Each wall is flat, endless, passes through zero and stands at right angles to its row. A trip goes straight from one point to another. List the walls that it crosses, first one first.

Walls:
(1): [-12 -18]
(2): [14 53]
(3): [26 16]
(4): [17 -4]
(5): [95 29]
Trips:
[-48   2] to [32 19] => 2, 1, 3, 5, 4
[-40  16] to [15 27] => 1, 3, 5, 4
[-33 -22] to [  4 -31] => 4
[-38  18] to [-45  16] => none
[42 18] to [ 65 -12] => none
[32  9] to [-8 -8] => 2, 1, 3, 5, 4
[10 17] to [-22   9] => 4, 5, 3, 1

Walls:
(1): [-14 -11  36   1   9 -30  29  29  24]
(2): [-13 -39  -7  48  -6  20  31   5  35]
(3): [-17  29  -5  22 -14  23 -13 -40   4]
(4): [-18 -14  46 -27 -29 -44 -39 -28 -25]
(5): [ -4 -15  66 -64   8  29  23  42  28]
(6): [ -9  -1 -28  34  50   9  23 -59   1]
Trips:
[ -5 -78  47  29  -7  16 -14  26   2] to [-19  38  14 -10 -95   3 -20  43  18] => 3, 2
[-37 -11  17 -38  27  26  73 -23 -18] to [-18  -2  13  19  17  49  32  -1  51] => 3
[ 10  80  30   2  22 -11  -8  27  -7] to [-63 -11  35 -48 -12  33  76 -29  43] => 2, 6

Walls:
(1): [  2 -21  13  16 -26  35  17 -26  50 -32  23 -19  13 -15   3  16 -16  10]
(2): [-18  16 -31  24  16 -48  19 -12  -3   5 -12 -15   1 -13 -15  40   7  55]
(3): [ 14  21 -10 -17 -34  10   8 -29  -3 -26  30   6  12 -10  21  -1  -3  88]
(4): [ 46  38  -7 -31  14   3 -29 -25  -8 -33   8  16  54 -34 -24 -41  35  -5]
(5): [  6 -29 -16  47  16  -2 -17 -48  45 -29 -31  23  20 -35   4  11  -3  13]
Trips:
[ 25 -34  26 -36 -30  18  17  -7  -2  13   1  58 -17 -23  11  48   8  -6] to [ -7 -12 -30 -32  38  15   2  29  20  -2   9  -6 -17 -25  32   8  -8 -18] => 3, 5, 1
[-18  28  13 -31  -7  23  23   2 -49 -22  -7  21  -8  27  19 -34   7  -2] to [ 71   5  59  58  11 -17 -19  25  26   4  -1  34 -34  -9  25  20  44  52] => 5, 2, 4, 1
[ 46 -26  17  -8  37 -19 -20  -5  22  -3 -24 -22  -8  15  -5  16  29  16] to [-13  -5  27  41  -5  -8  57  -3  32   3 -68   0  15 -16   4  -5  37 -22] => 1, 4
[  5 -10 -12  22  -6  10  -1   3   9  17 -54   4  -4   3 -27   0 -14  37] to [ 21  -6 -24  15  12 -34  18 -26 -48 -30  -2  20 -13  23  -9  -9 -15  13] => 4
[ 25 -14  21 -11  -7   9 -11 -33  14 -39  -8  31 -25  20 -18  34  48  -4] to [  3 -14  23  -8   5  21 -13  -3  -9  27   7 -32 -20 -21  10  60 -19  13] => 4, 2, 5
[-29 -46  44  41 -24 -31   4  16  17 -30 -21  36 -33 -41  13 -27 -30 -19] to [-33  27 -47  36 -38  51  12 -25  14  -5 -16   9   7 -20 -19  -7 -31  29] => 3, 2
[ 19   5  11  -2 -17  15  22 -22  29  27  -7   9  -6  34  -8 -20 -31  12] to [ 21   4  11  -9   0 -11  12 -18   9  -4   6 -60  25  24   8  15  27   7] => 2, 4
[ -2 -14   0  -2   2 -56  61   3  -5  -5   1 -52   6 -13 -35 -21 -76  22] to [ 20 -23  16 -27  -2 -26  64  32  -4   0  29  -6  16 -10  32 -19  38  28] => 4
